Each point is reached from the start by the listed moves, each made 0, 1 or 2 times, or once backwards (-1), plus a little noise. Say if it took an odd or an even number of moves. Then give how often each move was made.

Moves:
(1): [  6 -25 -19  37]
(2): [ 11  16  -9 -25]
(3): [  8 -29   5  -4]
Start: [-16  15 -18  14]
Points:
[ 25 -31 -72  37] -> odd (2, 2, 1)
[-18 -33  -5  33] -> even (0, -1, 1)
[  0  73 -45 -31] -> odd (0, 2, -1)

Moves:
(1): [ 26  18 -20  -9  -1   5   7 -24]
(2): [ 15  12  11  11  19  -8 -11 -16]
(3): [ 20 -15 -13 -21   5 -17  -7  -4]
(4): [ 7  3 -7  8 -9  7 12 15]
(5): [ -7  -8 -14  10   3   0  -9   1]
(6): [  3 -11  10  10 -22   6   5 -13]
(7): [ -6 -26   2   8 -11   7  35  -2]
(8): [  8  -2 -14 -10   0  43  15   9]
Start: [-3  3 -4 10 -3  5 -4 -9]
Points:
[  52  -30  -23   48  -46   37   71 -101] -> even (2, 1, 0, 0, 1, 2, 2, 0)
[-18  21 -34  28   9  65  17  31] -> odd (0, 0, -1, 1, 1, -1, 0, 1)
[  94   -6  -44   -6   30   -2  -74 -102] -> even (1, 2, 2, -1, 2, 2, -1, 1)
[ 45 -56 -73  -8 -19  32  46  22] -> odd (0, 0, 2, 2, 1, 0, 1, 1)
[ 60 -30 -49 -10 -29  24 -28 -16] -> even (0, 0, 2, 1, 1, 2, -1, 1)

Moves:
(1): [-2 14  9 -1 -4  5  4  1 -4  5 -4  8 -3]
(2): [ 15  20   1 -15   4  15  -3 -20  16  -2   5 -10  15]
(3): [ -2  -4   3  -3  -3   6 -11   9   4 -12  -6   2   6]
(4): [  2  11  16  11   5   6  10 -17 -17   1   1 -10 -15]
(5): [ 29 -10  -8 -31   9  10   3   8  24 -17 -15  -8  -1]
(6): [-3 -1 -7 -4  5 11 -2 -1  4 -7  8  8 -9]
(7): [  7 -17  -6  -8   0  -7  -1   9  -2   0  14  16  22]
(8): [ 18   2 -17  14  -8  20   9   4 -16  24  23 -10  22]
(9): [-7  0  5 14  2  3 14 -4 11 -5 -4  2  2]
(10): [ -8   0   3   4   9 -11 -15   4   0  -5 -12  13  -2]
(11): [ 0 -3 10 -6  5  3  5  0  9  4  3 -6 -2]
(12): [  8  -6  -4   4  -5 -11 -23   9   9  -4   6  18   1]
Start: [ -6   1 -10   6  11  -1  -3   4  -5  13 -25   0  -3]
Points:
[ 69 -30 -35 -57  37  68  82   6  47  21   3 -45  23] -> odd (0, 0, -1, 0, 2, 1, 1, 1, 1, -1, 2, -1)
[ 43 -26  28  -1  42  -2 -23  22  41 -60 -86  26   8] -> odd (0, 0, 2, 2, 2, -1, 1, 0, 2, 2, 0, 1)
[-38  29  47  49  11  38  31   2 -45  44  -7   9  27] -> odd (2, 0, 2, 1, -1, 0, 1, 1, 1, 1, 2, -1)
[ 113   -8  -77 -108   22   96  -20   40   44    2    5    0  121] -> even (1, 2, 2, -1, 2, 1, 2, 2, -1, 1, 0, -1)
[ 32 -47  37 -17  38 -20  -2  63  47 -29 -73  63  13] -> odd (2, -1, 1, 1, 2, -1, 2, 0, 2, 2, 2, 1)
[ 46  48  13 -52  50  25  14 -35   9   9 -33  16  37] -> even (2, 2, -1, 1, 1, 0, 2, 0, 0, 2, 0, -1)
[ 21  32  55 -72  38  24  13 -23  27 -13 -69 -46 -21] -> odd (1, 1, 1, 1, 1, -1, 0, -1, -1, 0, 2, -1)

Moves:
(1): [ 13   0  -4 -15   2   9  -2   3   3  15   1  -4  -6   1   9  31   2   3
   8  -1  -3]
(2): [ -6  -6  -9  -9   1  -4   1  13 -12   1  12 -15   5  -3   0   3  12  -8
   3   3   2]
(3): [-23   7  -7   6   2  -1  -8  -4 -14  -8 -21 -15  12  -1  -9  -2   0 -12
  16  15   3]
(4): [-11  17   3  -7 -12   7  -4  -1   3  -5   9 -14  -5  10   0   8   3  -2
   0  11   3]
(5): [  9   1   1  -2  -4  20  15  -2  -1  -3  -5 -16  17  -1  -6  -9  -6 -16
   1  -3   6]
(6): [-12   0  -6  -4  -3   0  -5  -1  -7  -4   4  17   9  15   4  -2  -6  14
  11  11  -1]
(7): [  1 -10   0  -3  -8  -9  -1  -1  -8   0   3  -3  -2   7   5  -6   0  12
 -12  13   0]
(8): [ -1  -3 -13  14   5   2  12   1  -6  -4  19 -14 -14  -3   0  12  -6  -8
   3   3  20]
(9): [ -2 -18   2   4  -8  18   9  -8  29   9   5  -3 -12  -1   1   1  -3  -8
  -3 -20 -16]
(10): [-15   8 -22  -7   3  -5   3  13 -17   1   3 -11  -6  10   3   9 -25   2
   3   8  10]
(11): [-18  15 -27   4   2  17  -1  -3 -11   5  22  -8   6 -23 -10  -2 -15   0
  -2  11  10]
(12): [  3   9 -11   0   2   5  -2   2   5   2   7  -2  -3  -3  20  11   7  13
  -4  -5  -4]
(13): [ -6  -5  -4  12   2  13   3 -12   7  19   3  -7 -14  -6 -13 -15   6 -27
   4  -4  23]
(14): [  9   3  -9   7 -10  -6  -5   1  -7   8  15  -2  -4   1   4   6   4  -5
   1  -4   4]
(15): [ -4 -15  29   5   1  -1   4   1   1  -8 -11   9   6  -2   5   7   8  -7
  -7  -7   9]
(16): [ 12  -2  -6  -9   0  -3 -14  -6  10  -8   3   0   1  10   9  -5   3   3
 -11  -5   0]
(17): [-11   3  11   0   2   2   3  -6  -5  -3  11 -22   3  -4 -15  -4  -6   6
  -3  -9  12]
(18): [-14   0   5  -6 -12  -5 -12  10 -12 -11 -12  -6   3  -4  -2  -8 -12   7
  12  14   5]
(19): [ -2   5   8  -1   0  13   5 -15 -18  -8  -3  -4 -11   1  -1  -2  -3 -11
   2 -18   0]
(20): [-12  -4  -1 -14  -9  -8  10 -13 -11  14  19  -2  -1 -12  21   4  -1   6
   6   3  -5]
Start: [  3  -1  32  17  -4  10  -6   8  20  22   7 -14  10  -9  -8  -2   2  26
   9   8  -2]
Points:
[-73  41 -60   3 -97  36 -23  -4  -5  72 121 -70  14 -27   0 -69 -91  82
   0  72  34] -> odd (-1, -1, -1, 1, 1, 1, 2, -1, 1, 1, 2, 1, 1, 2, -1, 0, 1, 2, -1, 1)
[-64 -12  81  23 -39   5   7 -57 -94  55  71 -47  11 -64  16 -65  43  18
  26 -30  59] -> odd (-1, 1, 0, -1, 0, 1, 1, -1, -1, -1, 0, 2, 2, 2, 1, -1, 2, 1, 2, 2)
[-90   2 -43  64   7 104  -1  -1  -1  54 -41 -53  -4 -64 -87  -4 -71 -79
  82  13  22] -> odd (1, 0, 2, -1, 0, 0, -1, 0, 2, 1, 2, -1, 1, 0, 0, -1, -1, 1, 1, -1)
[-22   1  77 -11 -65  32 -21 -63  64 -16  72  47 -34  54  62  14 -16  55
 -12 -63 -48] -> odd (-1, -1, -1, 2, -1, 2, -1, 0, 2, 0, 0, 0, -1, 1, 1, 2, 0, 0, 2, 1)
[-63 -17  28  51   6  -1  10 -36 -25  48  88 -95 -25 -46 -10  22  -3  -8
 -29  -4  97] -> even (0, 0, 1, 0, -1, -1, 1, 1, 0, 1, 1, 0, 1, 1, 2, 1, 2, -1, 0, 1)

Moves:
(1): [  7   5  -7   6  13  -5  -1   1   6   1  -4  -2  -7  -8 -13  -3   3   6
   0   4   7  -4  10   7]
(2): [  7   7  10   6  -9   0  -9   6  -7  14 -12  -6  -4   2  -3  -5   2  12
   7  -5   3   4  -9   8]
(3): [ -1   2   1   8  -3  -4  -9   2  18 -14  -7   8   3   9   6  -6   4   9
  -4   5  -4   5  -4 -19]
(4): [ -5  -9   4   4 -14   1 -19   5   6 -15   4   0   7  -4  10 -10  11   7
   1   0 -10 -10   3  -3]
(5): [  5   8 -11  -5   4  -2   3 -18   3 -15   3  15   2  -4  13   4  -2   1
  -6   5   6   0   6   1]
(6): [ 12 -11  20  13  -4  -2   9  18   9   2   3   2  17   1  -1  -5   9   7
   5  -3  -7   6 -11  -8]
(7): [ -4   1 -11   6  -6   3  -8   8   6   4  -1  -1   4  -7  -8   3   3   3
   3  -6   2  -4  -4  -3]
(8): [ -2   3  -4   7   7  -4   3  -2  -1   0  -8  -4  -2 -10  -5   5  -5  -4
   3 -14 -13  -2   5 -11]
(9): [  1 -12   4  17   4  -3  -8  -8  11 -14  -6  11  10   6  -2   0   1  -6
   5  -1   9  -1   2   0]
(10): [  4 -10   6  -5   1 -14   7   1   1  -2   8   9  -1   2   6   2   8   8
  -1  -2   7   3  -5   6]
(11): [-1  2 -5 -1 -8 -2  2 -1  0  4 -3 -3 -1  7 -8  0  1 -1 15  2  3 -1 -7  0]
(12): [-3  5  8  6 -3  3 -9  3  9 -2  0  2 -8 -4  1  3  6 -5  6  1  6  6  7 -4]
(13): [ 6 -9 -2  7 -2 -2 -6 -6 -3 -6  2 -5 -6 -6 -3  4  8 -3 -2 -3  7 -8 -2  1]
(14): [ 7 -6  5 -2 -6  6 -5 -4 -2 -9  7  7  5  0 -3  5 -5  4  4  6 -1 -1 -1 -8]
(15): [  0   0  -9  -6  10   5   0  -5  -2  -6   1   6  -1   1   1  -6  -7 -11
   3  -2   3   1   2  -4]
(16): [  1  10  -7   9   3  -3 -10   0  -2   6  -6  10   0   5   4  -1   3  -1
  -4   1  -5   7  13  -5]
(17): [  7  -3  -5  -4  11   5  -8  -6  -1  -4  -7   8  16   5  -2   6   4   2
   1  -5  -1 -13  -6  -8]
(18): [ -2  -3   9  -5 -14   4   2  -4   0   5   5  -1   0   4  -3  -5   4  10
   2  -2  -3   0  -1   2]
(19): [  6  -1  -5   6   4   1  -9  14   4   1  -7 -10  -6   8   1  -1  -2  -2
  -4  -6 -12  -4   2   3]
(20): [  0  11   1  -2  14  -2   5 -12 -19 -11   3  -1  -8   1  -7   2  -7  -9
 -20  -6  -8 -10   7  15]
(21): [  0   1 -12   7  11  11  -6  16   0   2 -13 -12   1   7   2   1   2   1
  -1  -3 -11  11   2  -1]
(22): [ -2  -3  -3  -5  -5   3 -13  -5   7  -1  12  -2   6  -2  10  -3   7   3
  -1   2   1   8  -7   2]
(23): [-8  0 -7  6  8  0  4 -4  0  0  8 -4 -3 -5  7  4  2  1  0 -5 -2 -4  3 -6]
(24): [ -2   6  10   3  -5   1   1   3  -2   0   1 -13  -1  -2  -9   0  -5   2
   2 -10   4   3  13  -4]
Start: [ 11  -5  -7   7  16  13  -1   8   2  -5  -3  -5  12   5   6 -10  -2  14
  -2  -5  -2   0  -3   3]
Points:
[ -4  41 -56 -37  83  11  37 -87 -51 -69  25  75 -27   1  30  29 -51 -39
 -49   1 -15  -5  38 -35] -> odd (-1, -1, 1, -1, 1, -1, 0, 1, -1, 1, 0, 1, 0, 2, 2, 1, 0, 0, -1, 2, 0, -1, 1, -1)
[ 37 -23  58  69 -39   2 -67 103  49  42 -17 -26   8   3  18 -68  43  37
  71 -16 -41  31 -17   6] -> even (1, 2, -1, 2, -1, 2, -1, 1, 0, 0, 1, 2, -1, 0, 1, 1, -1, 0, 2, -1, -1, 1, 0, -1)
[ 39 -13  14  56 -61  27 -74  -3  25 -42  -3 -24   4  -3 -18  11   8   3
  59 -20  89  15 -18  39] -> even (-1, 2, -1, 0, 2, 0, 2, -1, 2, 0, 2, 2, 2, 1, 0, -1, -1, -1, 1, 0, 0, 1, -1, 2)
[  43  -65   -1  117   28   36  -66   71  104  -76  -40   18   92   22
   33   13   23   49   55  -56  -18   31  -42 -121] -> odd (-1, 1, 2, 0, 1, 2, 2, 1, 2, 1, 0, 1, 0, 2, 1, -1, 1, -1, 1, -1, 2, 0, 2, 1)
[ 27   9 -27  53 -13  40 -88 111  69  32 -21 -49   3   5  15 -42  67  64
   4   0 -19  47  -6  68] -> odd (2, 1, -1, 1, 1, 1, 2, -1, 0, 0, 0, 2, -1, -1, -1, 0, -1, 1, 2, 0, 2, 2, -1, -1)
[ 64 -33 -58  19  64  17  15 -37  11 -88   6  44  71 -51 -22  15  -3 -10
 -19  -9   3 -56 -31 -23] -> even (1, -1, 0, 0, 2, 2, 2, 1, 0, -1, 0, -1, 2, 1, 1, -1, 1, -1, -1, 1, 0, 0, -1, -1)
[  6 -65 -46  77  58  51 -86  35  31 -69 -40 -14   0  40  40  -5   3 -46
   4 -24 -28   0  54 -47] -> odd (-1, -1, 0, 1, -1, -1, -1, 0, 2, 0, -1, 1, 2, 1, 2, 1, 0, 0, 2, -1, 2, -1, 1, 0)

Moves:
(1): [ 9 -1 -3 -3  3 -7 -8  2 10 -4 -9 -5  0 -7  6 15  4  1 10 10 -3  5 -4 -7
 -2 -4]
(2): [  2   8  19   5   6  -1   3   1  -8   6   4  20  15  -6  -4 -14 -10   0
  13   1  -8  -5  -8   2   2 -17]
(3): [ -1   6   2   6  -2   0  -1   6  -1 -11   6  -3   3   4   3   1   9  -7
   4  -6   3   5  -6   1 -11   3]
(4): [  5  -1  -3  -1   2  -1   1   0   0 -10  -2   1  -3  -1  -6  -6   0  -2
   7   9   8  -4  -2   1  -4   2]
(5): [ 20   2  -3  -6   1  -5  11  -5 -12  -2 -12   3  -5   7   9  19  -3   2
   5   6 -12 -16 -12   0  -6   8]
(6): [ -1   5   1   5  -6 -10   1   0   1 -10   3  -2   3  -1 -10   0   1  -8
  -5  -4 -11   3   5  -1   0   7]
(7): [ -4  10   6   7   1  -5   7  11  10  -4   3 -21  -1  -9  -3  25  -4  19
  -2  -3  -3   7  -4   0  -6   3]
(8): [  1  -3  -3  -4  10  -1 -11   2   1 -11  -2   1   3   3  -4   4   2   4
   1  -6  -5   4   9  -6   2  -3]
(9): [ 17   1  -3 -24  -5  -4 -13  -1 -19   4  -9   4  14  11   5  12 -12  -4
  14  -2  -5  -4  -8   1  -3 -14]
(10): [ 1 -6  9 -9  1 -2 -5  6 -2 -1  3 -6  4 -9 -7 -6  2  4 -4  1  1 -7 -9 -2
  2 -3]
(11): [  0  -2   2   3   2  -2  10   5   2  -8  -7   5  -7  -2   1   3   2 -10
   7   1   0   2  -7   4  -6  -2]
(12): [ 12   8  -3  -3   4  -4   0  -1   3 -11  -3  -5  -6   6   0  -4   0  -6
   0 -10   0   1   8   0   0  -5]
(13): [ 2 12  5 -5 11  1 -3  5  9  2 -3 -2  0 -6  1 -1  6  2  0 -1  5 -2 -7  6
 -4 -5]
(14): [ 21  12  -7   9  10  -1   2  -9   4 -22   8  -2   1  -1 -16  -1  -8   5
   1   4 -10  10   0   1   9   0]
(15): [ -1   4  -8 -12   2   5   7  -1  -3  -2   3  -7  -6 -13  -2   4   3   0
   2  -1  14  -5   5   7   4  14]
(16): [  6   2   2   2  14  -9   3  -5  -4  -5  -5  -2 -13   1   6  -9   1  -8
  -1  -4  -1 -13  -7   9  -7  -4]
(17): [ -4  -2 -13   7   5   0  -6  -1   4  12 -10  11  -1  -2   3   8  -8  -6
   3  -2   1   1  13  -9   2 -14]
(18): [  1 -12   2   0  -7  -1  23  -7  -3  11   2   3   1  -7  11   1  -5   4
  -5  12  -3  -8  -7   6  -7   8]
(19): [ 15  -1   7  -3   1  11  -7 -11   5   7 -15  -8  -6 -14   4 -15  -2   4
  -5  19   1  -8   1   3  -1   1]
(20): [ -8 -11  -7  -1  -1  -9  -1  -7  -2   6  -9   5   3   2  -4  22   9   6
   8 -18  -3  -9   2  -4   2  -9]
(21): [  2  -4 -10 -12  -7   6  -1   5  -2  -1  -3  -5  -1   5   0   4   4 -11
   8   9  -1   1   5  -3  -4   3]
(22): [ 1  6  3  5 -2  2 14  2 -7  5  0  2  6  4  5 -4  0 -1  0 10  1  8 -2  3
  1  5]
(23): [ 13 -10   0   3  -7 -12   8  10  -1  -4   6  -4   6  -5  -8   7  -2 -13
   7   7  -2  -5   3   4   6   6]
(24): [ 11  -3   2  -6  -3  -2 -13   7  -1   8  -8   7   1 -14   2 -10  -2   7
   3   2  -3  -3   0   1   3 -18]
Start: [ -4 -17  -1   4   8 -13   8  -3   4   6   5  -1  -3  -4  -2   4   1  10
   0   3  -5  -6  -5  -7   0   4]
Points:
[ 40 -52  -5  24  23 -18  61 -32  19  55 -15  19  56 -83 -29  48 -46  47
  56  89   2 -25  25 -14  37 -16] -> odd (1, 2, -1, 2, -1, -1, 1, 1, 0, 0, -1, 0, 0, 1, 1, -1, 2, 2, 2, 2, 0, 2, 2, -1)
[121 -14 -44 -27  83 -61  29 -11   6 -45 -62  10 -61 -27  50   4   1 -34
  17  36   4 -79 -13  19 -39   1] -> odd (1, -1, 1, 2, 2, 0, -1, 2, 0, 0, 0, 2, 2, 0, 1, 2, 2, 2, 0, -1, -1, 0, 1, 1)
[  61   14    7   22   80  -68  -58   21   61  -53  -40  -11  -41  -52
  -22  -17   13   17   38  -41    8  -20  -32   -2  -18 -120] -> even (1, 0, 1, 2, -1, -1, 1, -1, 0, 1, 1, 2, 1, 1, -1, 2, 1, -1, 0, 1, -1, -1, 0, 2)

Moves:
(1): [ 18 -12  -3  -9 -28  28 -14   7  -4   6 -12 -26  -7  -8  -6  22 -14 -14
  12  16  -8   3  13  -9 -14  36]
(2): [ -2  16 -21   5   2  -4  -7   1   0   0   0  -7   8  -1  -1  12  23  16
  18 -12  -4   3  -9   6  -3   4]
(3): [  3   3  20   4  -5  16  -4   9  13  -9  -1   7  -3 -21  -9  19  -6  15
  11  15  -3 -13   7  19  -8   3]
(4): [  2   3   1  10   4   6  -9  -2  11  -1  -5   0   8  -5  -4   2  10   3
 -14 -12   5   3  16 -13   8 -19]
(5): [-25  11  10 -10  12  -9  -5  18   4 -13  -5  -3   9   1 -19 -11   9   6
   5   8 -14   1   6 -17  21  -8]
(6): [  7  -1 -24  -3  -7  -1  -5 -13  14 -10  27  17 -18  -7  15  18   3  11
  -8   8 -15  -2  -3   1 -14  -6]
(7): [ -4  -5 -10  -3  21   4 -19  -7   5   8   1 -10  10  -1   2   2  11  26
 -18 -13  15   7   8  21   2 -10]
(8): [ -3 -10   4  14 -16  -1   4  -8  -5   6  -2  -7 -10  -5  -4  -2  -7  -5
   4  -4   5   4  -1  -6   7   2]
(9): [  8 -10   4  -5  -6  -7  -6   2   1   1  -1  -4   2   6   4 -13   8   4
  -7  -8   2  -6   4  19   9  14]
(10): [-14   9   5   7  -3  -2  -2  -8   4  -3   6   0   8  10  -6  -3  11  18
   5 -14  -1  -7 -10  -1  -6  -8]
(11): [ 18 -26 -17  11 -16  13   7 -15   4  -4   8  -4  -6  -6   3  20  27   6
   2  20  -3 -30  -1  18  -5   1]
(12): [ 10  17   6  -8  -2 -15  -5 -12 -17 -11 -10  -2  11   2   6  -4   6  13
  -5  -4  -8  -7 -11  19  -7 -18]
(13): [ -1   5   8   8  -7  -6   1   6  -8   0   3   1  11   1 -13  -8   4  -9
 -19  -4   1   7   3   8  -3   4]
(14): [ -3  24 -10  17   4  -3   6  -2   0   6  -1  -5   9  13   7   8   1  22
 -11  -1  -4  -5   4 -10   9 -14]
(15): [ -1  22   1   2  -8  -9  -8  -5   2  -5   2  -6 -20  18  12   6  16  -7
   5   3  -7 -10   1   5   3   8]
(16): [ 15   4 -27   1   7  13   0  -3  13   8   2   4  -5   4  -4 -12   5  -4
   4  -1  -5  -4  13   5   1  -1]
(17): [  5  18  -1 -10  -1 -19   0  -7   7   8   1 -16   1   0   3  27 -12   9
 -13  -3  11  14 -10  -1 -10   4]
(18): [-11  -5   0   1  11   4   6   3   5 -10 -11  -7  -8  -5   0  -5   0   2
 -19 -19 -12   7  -2  -8  -9  -3]
(19): [  7  14  -3   6  -5   8  -4   4   7  -4   7   4   5  10  -7   2   2   2
   4 -10  -2   2 -17   3  -1 -14]
(20): [-12   0  -1   4 -20   4  -6   8   5  12   7  -7   7  -9  -4   1   8   5
  12  -4  -5 -14 -10  -2   6  -2]
(21): [ 14  12  -5   1   0   2   2   3  -7  -3 -11   4  -8 -12  -4  -9  11   9
  -1  -7   8  14 -21   2 -15  -8]
(22): [  2   0   9 -12  14 -12   7   9 -22   4  -1  -7  -2   2   0   3  17   7
   5 -18   1  -2  -8  -5   6  -7]
(23): [  7 -16 -13   3 -45 -13  -7   6 -16  -8  -5 -18  -8   1   0   5  -6  -6
  24  20   5  -9   4 -13 -16 -13]
(24): [ 15   8 -17   2 -12   3  14   5  -5 -13  12 -16  -1 -23   5  -2  -9   6
  -7   9   3 -11 -12   1  -5   9]
Start: [-30   1  19   7  -2   3  13  23  13  -7   8 -21  12  -2 -13  -9  -2   6
   4 -14  -3  11  10  -4  -3  10]
Points:
[ -7  70 -51 -22 -34  46 -32  82  15 -48  54 -19  22 -75 -78 -41 104 106
  16  -4 -86 -38 -31  56 -46 -14] -> even (1, 0, 1, -1, 2, 2, 1, -1, 0, 1, 0, 1, 2, 0, 0, 2, -1, 0, 0, 2, 2, 1, 0, 1)
[ -35  -28   27   32  -66  -22    8   41  -66  -27  -67 -100  -16   54
  -53  -59   59   73   35  -51  -63  -35   68   -9  -12  -10] -> even (1, 0, 1, -1, 1, 0, 0, 2, 2, 2, 0, 1, 1, 2, 0, 2, -1, 2, -1, -1, 0, 2, 2, -1)
[-21  53 -31 -11  92  41 -37 -47 121 -65  48  34 -23  22  -7 -29  72  76
 -74 -87 -55   8  35  12 -11 -81] -> odd (0, -1, 0, 2, 1, 2, 1, 0, 0, 2, 0, 1, -1, -1, 1, 2, 0, 1, 1, -1, 0, 0, -1, 0)

Moves:
(1): [-13  13   5 -10  16  -4  -7   3   7   4  -1 -17   3  -5  -9   5  -2  -3
  -3  14   8  -7  -6  -6]
(2): [  5   1   0  -7  -4  -4  -2   2 -11  12 -12   5  -1 -15   1   1  10  -6
   9   9   7   2   6   6]
(3): [  0 -10   8  -7   4  -3   1  -8   4  -3  -3  -9   3  -5   0  14   8  -1
   6  -9  15  -3   4  10]
(4): [  2   3  10   0   2   7   1   3 -10  -7   1   7  -5  -9   4  -2   1  -2
  -4  10  13 -14  -4  -6]
(5): [  2  -2   3  -5  -1  14  14 -11  -6  16   0  -2  15   8 -10  16  -6  18
   3  -8  -3  -1  -4   2]
(6): [  2  -6   5  -6  -4  -9   0  -6 -10  -1  -3  -7   1  -6   8   5  -4   3
   0  -2   1   3   1  -2]
(7): [  6   6  -5 -14  14   5  14  -3  -4  -7  -7  -9   4   5  11  -7  -5  -1
 -14   7  -4   9   1  12]
(8): [ 14  12  15  12  -5   0  -5  -4 -10  -6  -4   3   1 -15 -17  18  10   6
   2  17  -7   9 -14   1]
(9): [  3  -2  -3   1  -4   2   0  -5   7   4  -1   1  -5   9  -2   2 -12  -5
   7   7   1   3  -1  -2]
(10): [  9  -8   6   4  -6  -3   8   2  -1   3   5  -8   5   5  -7  -6  -4  -6
   6  -4  10  -2 -12  -4]
(11): [  3   2  -4   3  10  -1   6   5   8   4  15  -6   8  -8   5   1  -1   1
  -2   8  -4 -12 -11  -4]
(12): [  6  -1   0   0   2  -5   4   2  -4  12  -2  -8 -18  15   0  -4  -4   5
   0 -11  -3   1 -12   9]
(13): [10  8  4 -1 -2  0 -4 -8  6  8  0  5 -2 -1  3  1  1  3  4 -8 -1  9 -9 -8]
(14): [ 12   7 -10  -6  -7   9  -9   4  -8  -4 -11 -15   0   5 -11   7   2  -8
   0   4  -5  -4  -4   9]
(15): [  8 -21   1   1  -3 -11  -1   0  16  12  -5   4  -2   9 -15   2  16   3
 -20  -3   0  -7   5  11]
(16): [ -2   3 -14 -11  -3  -9  13  -4  18  -5   5   7   6   1   6   4   5  12
  -4   5  -6  14  -4 -12]
(17): [-16  -6  -8   6  -7  20   4  -7   9   1   3  -3   3  -9   1  -5   1   4
   5   3   3   3  -1   5]
(18): [  4   6  -5  14   0  -9  -1 -16 -12  -6 -11  10  -2  -1   0 -24  11  -3
 -10  -4  -7  -1 -11   2]
(19): [  4 -13 -13   5   2   4 -12  -3  -3   1   3  10   2  -1   3  -3   0   4
   7  -3  -6   8  -5  -6]
(20): [  4   1   6  12   5 -16   3   1  10  -7  -3  11   6 -10   0  -2  -1  28
   4  -2   8   1 -10  16]
(21): [-16   9 -12  10  -2  14   6   7 -19   3  -8 -17  20  11   6   5  -9 -11
 -17  11   7  -2 -10   4]
(22): [ 9  3 -5  9 -4 -3 -2 -6  0  5  4 -9 -5  5 -3  4  8 10 -9  3  5  6  8  2]
(23): [ -8  10   4 -10  -4   4 -12   4  -1   4  10  -1   5  12  -2   3  -7  -5
   0  12   2  -4   0   6]
(24): [ 9 -3 11 -2 -2  0  0 -4 -1  0 -5  0  3  9 14 -2  1 13  2  3 -1  1 -4 -3]
Start: [  9  -4  -1   2  -8   1  -5  -1  -4   8   8   5   0  -3  -1   9  -6   5
   1   8  -5  11 -10   6]
Points:
[104 -92  15   2  -2  11  41 -27  27  73  29 -26 -42  57  33 -25  -4  43
   8 -52 -21  55 -28  19] -> even (-1, 0, 0, -1, 0, 0, 2, 0, 0, 2, 1, 2, 1, -1, 1, -1, 1, -1, 1, -1, -1, 1, -1, 2)
[ 67 -41  27  -5 -22  48 -13 -53  13 121  72  -5  -1  41   4  59 -18  89
 100 -60  19  54 -33  35] -> odd (-1, 1, 2, -1, 2, -1, 0, 0, 0, 1, 1, 2, 2, -1, -1, -1, 1, -1, 2, 0, -1, 2, 2, 1)
[ -26   -8  -40   20   -5  -18   37  -74  -14   24   -1   37   72 -111
  -21   42   42   51   47   25  -15   49  -40  -33] -> odd (1, 2, 1, -1, 2, 1, -1, 1, 0, 0, 1, -1, -1, -1, -1, 2, 1, 2, 1, 0, 0, 0, -1, -1)
